Each row of a before or after table is a point. The points were changed in one or more steps. Then noise was added and the rows were shuffled. The steps act on columns, c1 being the first. Name the steps. A step turns or swaps two columns, mirrors them in a line or flattens them onto one, adds a multiple of one to another, or multiplies or shifts one. Angles are multiples of 10 degrees, from the lower column toward the higher: turns from -170 to 170, lines from 10 to 170 but not 90. Use the fewest steps. Two steps may share a column if one is a turn and the other turns, adds or multiplies; they go together, in the order done. Otherwise the lowest column goes first.
In the rows, zero is written as 128.

Before (8 x 2)
[[124 153]
 [128 129]
 [157 147]
 [ 54 130]
 [ 95 131]
 [ 93 122]
 [ 78 105]
 [119 185]]
After (8 x 2)
[[106 119]
 [104 152]
 [129  94]
 [160  84]
 [140  95]
 [ 73 108]
 [130 130]
 [138  54]]
Steps: turn c1 and c2 by 100 degrees

Before (10 x 8)
[[106  83  86  98 114 120 118 129]
 [112 120 108  98 122 108 109 117]
 [100  92 134 112 124 118 108  85]
 [169 142 188 173  97 140 170 161]
 [ 91  84 110 123 142 116 144 140]
 [154 176 182 161 155 133  94 126]
 [111 127 108 126 120 116 166 117]
 [115 122 111 150 122 147 116 115]
 [104 153 164 143 109 134 119 141]
 [118 121 138 102 132 156 135 121]]
After (10 x 8)
[[116 126 199 159 144 133 146 142]
 [119 117  92 100  96 118 165 141]
 [122  93 232 135 182 137  99 132]
 [151 104 245 178 131 138  93 163]
 [112 155  87 115 117 109 140 119]
 [141 133  87 133 124 118 148 121]
 [130 146 148 109 124 156 136 122]
 [115 150  46 111  83 125 150 129]
 [120 108  97 140 121 142 138 109]
 [113 140 137 107  90 118 151  88]]
Steps: multiply c7 by 0.4; turn c1 and c7 by -70 degrees; turn c2 and c5 by 70 degrees; turn c2 and c4 by 60 degrees; multiply c3 by 2

Before (12 x 14)
[[ 98 166 105 125 190 170  65 165 135 190  46 178 114 143]
 [132 133  67 114 184 188  92 150 153 191 128  89 103 121]
 [137 140 118  98 128 154  84 156 174 174 140 123 139 157]
 [126 164 116 149 103 150 110  86 121  65 147 130 129 120]
 [142 165 143 146 156 134 164 107 174  52 129 143 122 134]
 [174 165 109 147 134  95 160  97 108  91 137 136 142 145]
 [ 96 152 128 121 138 162 123 148 147 224 128 109 101 104]
 [157 132 107 155 117 122 143  56 173  95 116 147 154 110]
 [170 143 161 114 155 124 110  70 128  89 114 149 106 118]
 [116 133 138 123 161 137 151  59 124  83 143 141 169 145]
 [129 133 102  98 147 211 120 152 130 187  80 177  88 155]
 [122 150 110 119 115  94 149  53 155  71 123 100 111 158]]
After (12 x 14)
[[142 161 143 125  88 147 152 125 173  56 130 204 125 127]
 [122 160 113 129 161 169 118 114 117  59 120 191 124 147]
 [158 130 110 121 135 196 150 142 167  92 106 206 159 116]
 [ 98 155 131 122 121 109 117  88 151 230 102 164  92 127]
 [137 132 103 122 113 119 112  40 130 187 158 243  87  77]
 [168 141 160 127 114 186 106 149 134  86 118 206 104 115]
 [168 163 106 136 109 154 162 164 106  91 139 192 144 135]
 [132 130  70 121  89 117  68  61 160 187 116 148 110 126]
 [118 151 108 114 140 196 157 175 155  70 163 166 108 122]
 [136 143 112 124 142 100  92  99 184 179 157 183 133 135]
 [ 94 164 102 132  86  99  48  84 127 190 147 247 116  40]
 [116 131 137 129  89 199 138 135 119  84 148 201 174 147]]
Steps: flatten c4 and c9 onto the line at 100 degrees; mirror c5 and c7 in the line at 100 degrees; mirror c6 and c8 in the line at 140 degrees; swap c11 and c14; shift c12 by 60
